Every row gives one point. To make a cloud, some directions were put in groups of two or more. Within a group, all points are equally far from the middle, so they leave a hole (a ring in 2 directions, a hollow ball in 3). The other directions are filled evenly. Then the cloud was stretched, turned, moved and blurred a little. Count the holes, and give their numbers of directions, smallest first.

Cloud, 21 rows:
[[ 11  54 -18]
 [-28  60   1]
 [-35  16 -11]
 [ -3   6  20]
 [ 13  -4  12]
 [-34  37   4]
 [ 17  11  -9]
 [ 40  35  -5]
 [-17 -15 -42]
 [ -4  36 -36]
 [-38  32 -14]
 [  0  -1  21]
 [  9  10  19]
 [-30  32 -36]
 [-14  36  40]
 [-43  45  -6]
 [ 11  34  47]
 [-48  16  -3]
 [ -2  24  20]
 [-13  -5  16]
 [-39  52  16]]
Holes: 0

Cloud, 32 rows:
[[  0  29   4  31]
 [ 23  24  21 -27]
 [ -9 -29 -18   5]
 [ -3   2  60   8]
 [ -1 -16  38 -40]
 [-37 -13  30   0]
 [-31 -26  21  14]
 [ -5 -16  55  19]
 [ 10 -42  18 -27]
 [ 37  -5 -11 -13]
 [  9 -27  48  15]
 [ 37 -17  -9 -10]
 [-33   1  41  13]
 [-19   8  23 -38]
 [ 38 -23   2   1]
 [ 18 -41   1 -20]
 [ 28  25  20 -17]
 [-16  -2  56  19]
 [ 16  25   8  32]
 [ 16  22  10 -36]
 [ 19   6 -21 -26]
 [-13 -38  -2 -11]
 [  9  20 -11 -31]
 [  7 -37 -12 -17]
 [ 15 -30  30  27]
 [ -8  24 -13 -17]
 [  2  -5 -30  -4]
 [  7  35  33  17]
 [ 28   6   5  29]
 [-33  20  35   8]
 [ 38 -16  -8 -10]
 [ -8 -14 -16  27]]
Holes: 2 (2, 2)

Cloud (48 x 6):
[[ -3  13  33  17  -3  13]
 [  9  34  14 -21 -21 -16]
 [ -8  21  15  22  34  10]
 [ 15  41   8   2  -1  22]
 [ 19  28  10 -24 -10 -21]
 [  6  38 -31 -46  10  -9]
 [  2   0   9  -3  25  20]
 [-22  31  25  -5 -20  -2]
 [-23  -7   7  10  -4 -23]
 [-14 -37   4 -34  27  -7]
 [-14   2   1 -23 -36 -27]
 [  7  23  34  18 -14   3]
 [ -4 -46   6 -23  -5  18]
 [ -6  -3  -9 -56  22   0]
 [ -8  -4  22 -30 -20 -31]
 [ 23  32  30 -32   7   2]
 [-20   8 -14   7 -32  -6]
 [ -4  24 -23 -15  -1   8]
 [ 20   1  15  -7  14  -1]
 [-21  -5   4  -6   9   0]
 [ -1   9  15  -7  51  12]
 [ 10   0  -3 -60 -24 -44]
 [  2   3  28  -2   0  -6]
 [-16  34  31  29 -10   3]
 [ -5  15  -1  17 -21 -19]
 [ -5  48  25   8  16 -18]
 [ 22  39  15 -31 -14 -24]
 [ 25 -19  18 -27  22  11]
 [  0  -6  12 -31  24 -25]
 [ 24  35  13  15 -23  12]
 [ -8 -37  22 -14  11 -13]
 [ 11   4  25 -42 -25 -14]
 [ 24 -24  32  12 -19  -4]
 [ 17  50  18  16  -3  22]
 [ 21 -12  26  -7 -29  -7]
 [  1 -27  -8 -44  16  -7]
 [ 14   8 -16  28 -44  17]
 [  4  29 -15  -6 -32  40]
 [-23   4   2   2  11   6]
 [  7  -6 -18  35 -32  37]
 [  5   8 -25 -40  -6  15]
 [ 17 -13   3  -6  -3 -17]
 [ 10  19  13  13  12   2]
 [  6   2 -39 -33  -3  17]
 [ -1  27   5  -3 -34 -19]
 [ 22 -19  13  -7 -32  -1]
 [-13 -22   6   6  -8  -2]
 [ 18  34  -3  31  19 -26]]
Holes: 0

Cloud, 102 rows:
[[ 30   4  37 -39   8  -1 -11 -17  15]
 [  5 -19  17 -10 -19   5  25   1 -23]
 [-29  21   4   7  23  12  13 -16  -1]
 [-31 -23 -32  12  -9  -4  14 -19  19]
 [ 14 -21 -38  16  16  23 -11  -1   3]
 [-17  37 -39  13 -17 -17   5 -13  20]
 [-35  22 -50  15  -6 -10 -12   0  25]
 [-12  -9 -36  36 -10  23  20  29  15]
 [ -7  41 -28  38  11  17 -13   9  13]
 [ 32 -40 -18  -7  -6  -3  27  14  19]
 [ 17  -7   7 -21 -25  -4  28  18  -1]
 [ 39   5 -15  31 -29 -13  -7  -1  38]
 [ -6  33  15  26  -5  22  -2  -4  20]
 [-22 -17   3  -5  12 -22  33 -18  10]
 [-50 -34 -12  21  -3  21 -30  30 -15]
 [-49 -19 -12 -10  35   9 -24   8 -16]
 [-16  34 -36  25 -42   9 -20  18  19]
 [ 14  13  10 -17  29 -25   8 -20  -9]
 [-47  -7 -17  14   7  56 -21  24   7]
 [-12 -15 -17 -36 -17  -9 -12   0  -1]
 [-37  26  22 -26   1  -1 -22  29  -1]
 [-15  22  44 -13   3   4   7 -29  13]
 [ 30   9 -29  -9   2 -34  17 -28  20]
 [-30  18  27  29 -18  11 -10  32  -8]
 [ 14 -16 -15 -14  30  29  -2  15  43]
 [-22 -15   7  14  37  -2  -1   9  -2]
 [-12 -50  12  -8   1 -21   1  24  36]
 [ -4  18 -17   0 -25  38 -18  14  -1]
 [-27 -22  22  -7 -28  18  -4  12 -17]
 [  1  47 -22   9  14  -5 -10 -15  27]
 [-33 -41  -9   4   3 -12   7  20  28]
 [-10 -20 -39 -33   4  -7   7  -4 -11]
 [-20 -25 -11  -7  24  15 -32  -4 -20]
 [ 18 -36 -16   2  -4  22 -16   9  10]
 [ -1   4  -4  20 -43  12  -3  28  48]
 [-24  26 -26  35 -17  23  14  -5  -8]
 [  5  -1   4  18 -14  44  -6  23  34]
 [-45   1 -21  12  24  -7   5  25  14]
 [ 28  24   3  20 -23  -1 -11  16   7]
 [ 41   0   9   7 -17   0  24   7   5]
 [-24 -15 -22 -28  14  -3 -29  48  11]
 [ 22 -42   8   2  -7  19 -16  36  18]
 [-35  18   3  27   5  -4 -25 -13 -25]
 [-44  16  13  -7 -31   1  10  24  16]
 [-36 -11   2  -3  -2 -12  33  23   2]
 [-10 -35  25  -6  34   8  16 -21   4]
 [  0  41  -6 -31   4  26 -24 -16  -6]
 [ -2  -5 -55  32   5  20  -7  30  -4]
 [ 23  17   9  11  -3  11  -2  33  -1]
 [ 36  -2  -3  26 -12 -12 -22  -1  16]
 [-19 -12  14 -20  15 -19 -24 -15  12]
 [ -7  -5  52  -7   0  10 -13 -21  20]
 [  4  18 -26 -27  27  17  13  -9   7]
 [-41  21  -2 -12  14 -22  13  -7 -20]
 [-28  57 -10 -16   1  16   0 -19   6]
 [-14  30 -44   8  27   1  -3  -5  17]
 [  6  -9  10  -2  21  36  16 -12  28]
 [  4  12 -47  32  -5   8 -12 -23  -4]
 [-14   0 -60  38   3  25 -32  15   7]
 [-49  -4 -38   5  -5  -7  -3 -22  12]
 [-12  43 -28  11 -38   6  13  -7  -1]
 [-11 -22  32 -14   3 -11  35  40  28]
 [-22  24  -4   5  24   9  14 -25   6]
 [ 16  35 -12 -26  -9 -18 -16  -5  26]
 [-19  12 -26 -22 -21  21  17  10  15]
 [-31  -9 -15  57 -17   1 -15  17  18]
 [  3  10 -17 -12 -13 -12  -6 -39  44]
 [ 10 -11 -19 -29  34  24  -4 -15  -7]
 [ 14  14 -18 -16   6   4  26  30  36]
 [ -5  16 -31 -23 -15 -23 -22  -9   4]
 [  0   7   0   7  29   6  22 -13  28]
 [-43  15  11  37 -28   8 -27  14  -5]
 [ 32 -21  30  -9  -9  14 -17   3  14]
 [ 25  33  -9  12  -8   6 -26 -33   8]
 [ -8  -3  35  23  -4  19  21  -5   6]
 [  9 -14  -7 -19  25 -35   7  -9   5]
 [  2   7 -28 -11  -5 -36 -12   0   6]
 [-30 -32  15  -4   9  25 -25   1 -12]
 [-10 -40  17  24  22  12   8  23   1]
 [ 28   7 -12  11 -35 -13 -13  -1  24]
 [  1 -26   6 -18  37 -21   1 -22   0]
 [  7  21 -37  -9  -2 -22 -23   9  28]
 [ 40  -9  10   5  -9 -12  29 -28 -12]
 [ -9  20 -27 -34 -11   9  10  37   3]
 [  0  38 -40 -11   3 -17  17 -30   6]
 [-14 -12  19  31   2  22  21   6   6]
 [-35 -15  -8 -13 -31  -3 -21  17 -12]
 [-23 -28  22 -38  17   2  -7  -2   9]
 [ 34   9  -6 -35   8 -22  37 -28  10]
 [-13 -46  -6   6  -2  16  -9  32 -11]
 [  7  12  23  -8   4 -39  16  28  16]
 [  3  39 -20 -24 -22  -4  23  -9   7]
 [ -5   0  42   4 -36 -25  22  10  30]
 [ 28 -29 -11 -33  36   0  -1  -7  20]
 [-26 -17  -6  27  20  15 -24 -19  18]
 [-31 -42  -5  31  -8  12  21  28   7]
 [ 12 -21 -23 -13  38   2 -27  24  20]
 [-22  -1  27 -15  -1 -13  25  43  15]
 [ 19 -23 -25   5  30  32 -10   6  27]
 [-36 -10  -4   6  37  -4  -1  25   0]
 [-19 -10 -33  -1  34  31 -13   2  26]
 [-47  -5   5  23 -13  44 -29  32  12]]
Holes: 3 (2, 2, 3)

Cloud:
[[-33  11 -38 -13   3  13 -26 -31  -2]
 [ -1 -22 -23   6   4 -57   6   8 -13]
 [ 10 -14 -41 -39   2 -12 -13  -5 -36]
 [ -7   4   3   0  13  21 -47   1  21]
 [-15  38  37  -5  23  36 -16 -15 -20]
 [-11  -1 -43  28 -29 -18  -4  15  18]
 [ 32 -32  15   8  -2 -28  21  18 -41]
 [  3 -20 -42  10  16 -10 -32 -28 -18]
 [-21  -7   1 -21   5 -10 -16 -16 -54]
 [ -2 -21   6  21  13  -2 -11 -51 -38]
 [ 20  26  12 -37  19  22 -27   8 -11]
 [ 18   3  -2  16   9  45   7 -30  23]
 [ -7   1  26  43  18   8   1  -5 -24]
 [-22  -1  19  35 -24  24 -24   2  -8]
 [-12  25 -18  37 -26  28 -20  -2   2]
 [ -5  16  -7 -18   8 -36 -42   0 -14]
 [  1  25 -38 -44 -24  15 -19  -4 -17]
 [ 19  19  21  44  26  -9  -7 -18 -14]
 [  7   8 -11   7   5 -14  -2 -45 -39]
 [ -6  31 -33  15  16  25 -11 -24 -20]
 [ 16 -17   6  14 -16  27  -3  23 -26]
 [ -3 -46 -22   3 -26 -14  13  23  17]
 [ 30   4 -26  26  15  28 -10 -47   4]
 [  2  43  16 -18  11   9  -4 -33  -8]
 [-19  -2  21  39  10  24   6   9   8]
 [-12 -19 -32   0  10   0  22 -22  18]
 [-12  -2  49 -18  29  23  -1 -10 -12]
 [ 11 -11 -13  36  14  28  23 -22  34]
 [ 16 -35  -6 -11   8  19 -22  -9   4]
 [ 38 -14  -4  31   2  23   5 -24 -36]
 [  1  18 -10  27  26 -22 -15 -19  25]
 [ 29   8  27 -10  39  35 -10 -11 -25]
 [  3  -7 -10  40 -36  -6   8  25   5]
 [ -2   1  23  -7  37 -27 -19  -4 -40]
 [ 11 -18  38  17   7  11  23 -21 -10]
 [-16   0  -8  42  -7 -15 -20   1  32]
 [ -6 -33 -26 -14 -20 -45   8 -19 -12]
 [ -7   0  -7   4 -22  13  -3 -14  53]
 [  8  18 -29 -12 -20  37  17 -16 -22]
 [-23   8  51   6  17   0 -29   8 -10]
 [-26  42   0  -6  16  31 -13 -21  -8]
 [ -8 -56   4  35  17 -20  -4 -11 -28]
 [ 12  10  31  22  18 -18  -8 -35 -23]
 [  3  24 -27 -37 -22   9  -2   7  13]
 [ -4 -53  10  51  -6   7  21 -11  26]
 [ 26 -13  -9 -17   2  -7 -30   8 -56]
 [ -2 -26  -6 -12  27 -16  -2  -8 -50]
 [ 15   6  18  -3  13   8 -41   8  -7]
 [-23 -26  18 -20 -17 -22 -13  14 -40]
 [ -5  21   0  15  40  19 -27 -39 -25]
 [-10 -17 -26  40  18 -13  17 -19   7]
 [ 25 -31 -11  30  25 -15 -21  -8 -16]
 [  8 -26  -2  -3  26  14  -9  17   2]
 [ -9 -20 -24  34 -26  25 -28 -32  11]
 [ -2  20  -2 -27  28  -8 -20 -40  13]
 [  2  28 -17   7 -29   6 -41 -12  -4]
 [-52  19  -6   3 -13  13 -29   0  -8]
 [-29 -21  -5 -17  -3   8 -40  21  -6]
 [ -5  -8  12  33 -34  12   6  14 -17]
 [ -4 -14  14   9  27  14 -31  10 -31]
 [ -7   9  14 -18  16  32  -7  23 -22]
 [-14 -30 -43  22 -44 -10  -6 -23  -7]
 [ -7 -21 -10  21   8 -10 -29 -55 -24]
 [  1   3  24 -12 -11  19 -31 -33 -25]
 [ 39  -9   6   3  14  26 -13 -25 -36]
 [ 23  16  -9   5 -15  41  -8 -29 -26]
 [-24   1 -25   8 -19  47  -1   5   4]
 [-22 -11  16  33   0 -25  14  -1  36]
 [-31 -15 -14  -2  34  25 -28 -24  -7]
 [  2 -60  -9  33  19  12   7 -10   1]
 [-29  -8 -25  -6 -20 -30 -25  -6  41]
 [-21  -2  11  28   1   7 -46 -31 -26]
 [  6  -3   1  -9 -20  11  -5  35   8]
 [-31 -44 -38   7 -20  -1  15  -4  11]
 [ 25   8  -4  17  22  48   2 -32  13]
 [-24 -29 -33  21 -44 -30   6   8  -5]
 [ -8 -59 -11  21  -2 -36  12  14  -5]
 [  7   9 -10  11   2  -8 -50  -5 -23]
 [  8  44  31   8  24  32   5  -2 -10]
 [-11  20  -7  37 -26 -23 -10  -5   5]
 [ -7  -9 -17  35  31  36  -3 -25   8]
 [ -9  26  -6  -3   7  44 -44 -29  24]
 [ 17 -35   2   8 -14  17  31   9 -16]
 [-30  -3 -35 -26 -24  23 -17 -11 -18]
 [ 38   4  34  16  39   2  -7 -23 -10]
 [ 18  18  -8 -28 -14   8 -14 -33 -31]
 [ -5  -7   4  13 -20  14  -2 -45 -23]
 [ 15 -21 -35  18 -11 -31  13   7  36]
 [ -3 -28  30  -9  45 -10   2 -37   3]
 [-21 -21  -3  10 -40   9  23 -18  18]]
Holes: 1 (8)

Cloud:
[[-15  11   6  18  -7  12 -39  22   2]
 [  1  28  13  13  -4  27  -6  15  40]
 [ -1   9  16 -32  -1  15 -19   0 -33]
 [-15 -17  12  11   8  13 -18   3 -10]
 [  9 -10  11  60  21   4   6  -3  15]
 [-19  19 -13   9 -18  35 -10  14  -6]
 [ 22  10 -37  20  18  -5  11  18 -13]
 [  4 -18   8   3  24  28  50  -5 -31]
 [-14 -19  12   2   3   6 -30   1   2]
 [  2  11   2  22  -5  18  -8  26  16]
 [ 19  11   0  13   1  -2   5  -5 -27]
 [ -9  -1  11 -12  -8  -5  13 -19 -14]
 [  8  34 -27  11 -18  -3 -20  41   7]
 [ -1  -5  -6  32  -6  -1  32   4  11]
 [-12 -20  16  39  35  20 -26   8  24]
 [ -5  11 -22  43  -1  -4 -36  20   6]
 [ 28  -1  26   8   0   1   5  -7  15]
 [ 16  14   3  23  -4  -1 -21 -21  -6]
 [ 11  26 -25   9 -35  -4 -13  17  42]
 [ 30  -8   6  21  28  20  34 -16 -25]
 [ -7 -10   8  13  34  16  22  29 -16]
 [ 21  -1  23  31  -7  33 -21  11   6]
 [-16  13 -12   0 -18   7  20 -11 -22]
 [ 14   3  23  -6  15 -30  -4  -1   8]
 [ -5  20  26 -21  10  18  37   0  -3]
 [  4 -15   5  -2  -8   4 -13  -5  35]
 [ 12  -1  33   5   0  -6   2   7 -16]
 [ 11 -12 -15  27   3   3 -45   8  14]
 [ 13  -2 -19 -12 -14   0 -15  -8  -3]
 [ -8  -8 -19  39 -16  17 -24  28  -3]
 [ 29   7  10  36  13   1  -4  37  11]
 [-21   8  -7   1  26   8  20  -6 -19]
 [-10  -7   4  54   8   8 -18  15  39]
 [  6  16  23 -23  11 -10  -4  34  25]
 [-17  -8   4   2  23   8 -20  -6  23]
 [  9  15  39  21  13  13  -6  23 -10]
 [-17   9 -20   9   4  12  -4   7   6]
 [  4  10  -8 -31 -10  13   0  -5  -4]
 [-13  19  -4  11   3  27  44 -10 -13]
 [  1 -34  10 -17   8  13   0 -14 -46]
 [ 28  -6  48  10  17 -21   5 -18   9]
 [ -2  -2  21  21  -2  11 -19  12  44]
 [  7 -14   9  30  29  13  22  16  30]
 [-11  15  -8  53   9  -6  -8  24   0]
 [-10   5  29   4  24  35  21   8 -18]
 [ 10  -2  12  -7 -18 -16  16   7  -2]
 [-13 -10  26  -8   6   4  22 -11 -43]
 [  7 -17 -10  -7  13   4   0   3   5]
 [-11  15  -3   4 -14  27  -7 -15  36]
 [ 10  -2  -6  18   7  14  15  25 -15]
 [  1  -2  24  40  -3  27 -37   4  17]
 [ 43   9 -15   4  15 -10 -10  16  11]
 [-31  -2  -7   0   5   8   5 -15   4]
 [  7  -1 -14  23 -23 -11 -36  22  -2]
 [  6  27  17  41  14  29   5   7  31]
 [ 13 -24  32 -18   9  11  50  -4  -6]
 [ -2  13  10  20   5  -5 -20  16  38]
 [ 19  -9  -5   1  21   7 -23  27  -3]
 [-15   0  41 -24  14  24  13 -17 -11]
 [  4   1  31   0 -21  16 -29 -28  21]
 [ -4   2  35  -1 -12  29 -11 -15  13]
 [ 15  14  -5  30  20  12  -7  35  -1]
 [ 14 -11   9  26  18  13   3  21 -18]
 [  4  -8 -20  38   3   7   6   3  28]
 [ 18 -25  32  -7   2 -11 -16 -20 -23]
 [  0  -5  39 -22   9 -17  12   1   3]
 [ 31  -9  20   4  10   5  17   5 -25]
 [  8  -1  17 -30  13   7 -22 -20 -15]
 [-31  12  40 -14 -11  15   3   2 -13]
 [ 20   9  23 -16   3  10  16 -10   1]
 [  8  12  10 -34  10   3 -21   1 -23]
 [ -9  16   1 -24 -39  14 -28 -33  18]
 [  4  -5  23  11   6  29  30 -30  27]
 [-24  -9  24   9  -3  17   0  -4 -19]
 [ -7  12   1  -8  11  -2 -14  16 -20]
 [  9  -6  -8  35  -7 -23 -12  18   0]
 [ 20   7  56  -5  17  22  -2  13  -9]
 [-24 -20  29 -14   2  14  -3  -2 -27]
 [  1 -10   7 -14  17  12  38  -2 -19]
 [  1  -7  32  13  27  -7  21   1  25]
 [ 13   2  29  -9 -18  -2   8 -13  26]
 [-31 -15   1  11 -17  40  19   1 -15]
 [ 10   6 -27  48  -5  13  11  30 -10]
 [-16   1 -18  30  30   8   9  22  -8]
 [-17   4   2  26  -9  14  -6  32  14]
 [-10  16   8  16   4  43   1 -17  26]
 [ 24  11  52  27  12  17  -5  10  31]
 [ 12  -2 -16  -4  10 -15 -12 -15  -2]
 [-10  12   0  10 -10  10  32  14  -5]
 [-29 -18  -1  -1   9   9  -7 -11  23]
 [-30   9  -4 -27  15  16  -2  25 -14]
 [  8  -7  34 -30   3   2 -18 -16 -11]
 [ 22   7 -19   5 -15  -5 -11   9  37]
 [ -5 -18  32  -5   2   5 -13   8  45]]
Holes: 0

Cloud:
[[ 16  -4   0  18  -2   1  25 -28 -39]
 [  0  -8  10   1  36 -23  22 -14 -12]
 [ 18  32 -25   1  12   6  -3  -7  33]
 [-30 -20  16 -15  33   3  21 -25  18]
 [  7  37 -21  47   4  -5  -7 -21   5]
 [  7   9   5 -25 -23 -27  -5  25  -9]
 [ -8 -18  18  10 -21  31  -8 -40 -15]
 [-23  -6 -13   3  19   8  16 -41  40]
 [ -3   0  -1  25   0  39   2  17 -42]
 [  0  45 -20 -36  12 -33 -11 -20  16]
 [-16 -50   3  20  -3  15  -2  26  38]
 [ -4   1  22  41   7  -8  13 -22  19]
 [ 28   0  -3   1 -22   8   0  30 -41]
 [  2 -31  18  14   4  36  -7  25  30]
 [-32 -45   0  13  -9  -1  25   6  32]
 [-17 -42   2 -22   0 -38  43  -6 -35]
 [ 13  16 -20  -5  16  15   3 -15  41]
 [ -5  17  -7  16 -23 -25 -19 -12  11]
 [ 21  24  14   9 -15  22 -18  -4 -39]
 [  8  44   3   8  48  12 -18 -40 -12]
 [-27   2  26  -3  17   1  -2 -32  -8]
 [ 17  21 -10  24 -29  11 -26 -32 -25]
 [  8 -31  11  55 -10  21  -2   2  50]
 [ -1 -13  26  16 -22  14  -7 -19 -25]
 [ -1  28  10 -10 -20 -27  19  11 -21]
 [ -8  18  -4 -11   9 -28  15 -52   7]
 [-33 -30  -7 -25  -8   1  -7  15  27]
 [-15 -22  -9  13  18 -26  16 -33  -6]
 [  1 -28  18   6 -10 -15  26   5  31]
 [-30  -5 -21 -10  13 -10  -7 -20 -30]
 [  9  22   0  54   3  58 -17  -8  33]
 [ -2 -42  12  20  -4 -10   9  -6  22]
 [ 21  34  -3  41 -10  41 -23   0  14]
 [ -8 -10   1 -15  24 -34   3 -27   6]
 [  6  42   1  20   1  34  -3  -3  -7]
 [-24   1  32   2  25  14  30 -27  -3]
 [-10 -24  13   4   4  43 -22   5  37]
 [ -9  30   5 -30 -14  -1 -29   2  29]
 [ 11  11  15 -43 -16 -17 -17 -16 -20]
 [ -3  40  -4  -2  15  -8  -3 -29 -17]
 [  0  -3 -26  13  15 -12   8  16   1]
 [ 10  15  15  -3   8  30 -10  -7 -60]
 [-16   6  29 -22  15   2 -18 -36  10]
 [  4 -13 -19  30 -29  31  -5   6   5]
 [ 16  40   3  -9   6  15 -10 -19 -37]
 [  8 -12 -15 -11 -18   9 -12   6 -53]
 [-31 -44  16  37  11   9  40  -9 -12]
 [ 12   7  14   2  -9  10 -23 -35 -10]
 [-18 -21 -34  -5   7 -11  15  -2  32]
 [ -4  -1 -22  26   1  -7  18  17  16]
 [-18  -5 -21  45   6  11   7   4  29]
 [  6 -36   4 -29  29  23   3 -18  -5]
 [-10  -3 -10   4  23 -17  15 -50  18]
 [-26  28  22 -22  21   1 -10 -23 -20]
 [-25 -11  -2   8  40  27   4  18   8]
 [ -5 -44  21  37  11   5  -5  -3  -4]
 [-27  11 -13  13  -7 -14 -11 -26  -9]
 [ -8  24  -4   2  11 -16  11 -58   3]
 [-25 -42  -2  32  12  10  40   7  16]
 [ -5 -59   1   5 -24   1   4 -16 -13]
 [-34 -29  -9 -17   7  29  24 -13  -3]
 [-22 -55  26  -2  14  -4  30  10  -8]
 [ -6 -15   2  51  -2 -22   2 -15  -1]
 [ 11   3   7  31  33  18  23 -29  16]
 [ -1  24   9 -24  19   7  31  16  24]
 [-11  -3   1 -26   1 -23  17  33 -22]
 [ -2 -17 -20 -16 -19 -24 -19  22  25]
 [ -2  36 -18 -22  -3 -21   9  -5  50]
 [ 22  10  -2  -1 -12  -8  20 -25 -48]
 [-17 -17  23  28 -15  -9  17  -8 -26]
 [ -5 -35  25   4 -13  13  -3  -8 -39]
 [-31  -4  -1 -35 -16 -17   1   7 -28]
 [-19 -16  -6  11  -6 -23  18   1 -43]
 [-16 -16   6 -37   4 -32   2  -6 -29]
 [-32 -46   2  -7  -6 -17  37 -14   3]
 [ 13  18  26  -6   5  30 -18 -16 -48]
 [-14   4   2  -5  54  18 -11 -53 -22]
 [-10 -15   5  14  41   0  23 -22  29]
 [-18  40  14 -33  15  -8 -24 -25   1]
 [-19 -36 -25  -6  14   9  23  -6  13]
 [ -4 -25  26 -16  28  44  15 -17 -35]
 [  0   8  14 -10  36  27  -7 -42 -38]
 [-10  25  29 -19 -11  10 -28 -18 -17]
 [ 16  22  -1  42 -16  43  -2   4  18]
 [ 17  17  -2   5  -9 -27 -23   9  17]
 [ 12 -24  -7  -4  -5  23  -8  11  27]
 [ 10  -7  19  27   6  38  28 -16  -8]
 [ 18  -4  10  29  20  25 -24 -34 -11]
 [-36 -42  10 -29  -9  15   5  28  12]
 [ 12   3  20  31  10  34   1 -34 -26]
 [ 19 -43 -17  43 -19  18   3  17  27]
 [ 14  12   3   1 -39   4 -18  -4 -33]
 [-19 -25   7 -13  41   9  26  18  26]]
Holes: 2 (2, 2)
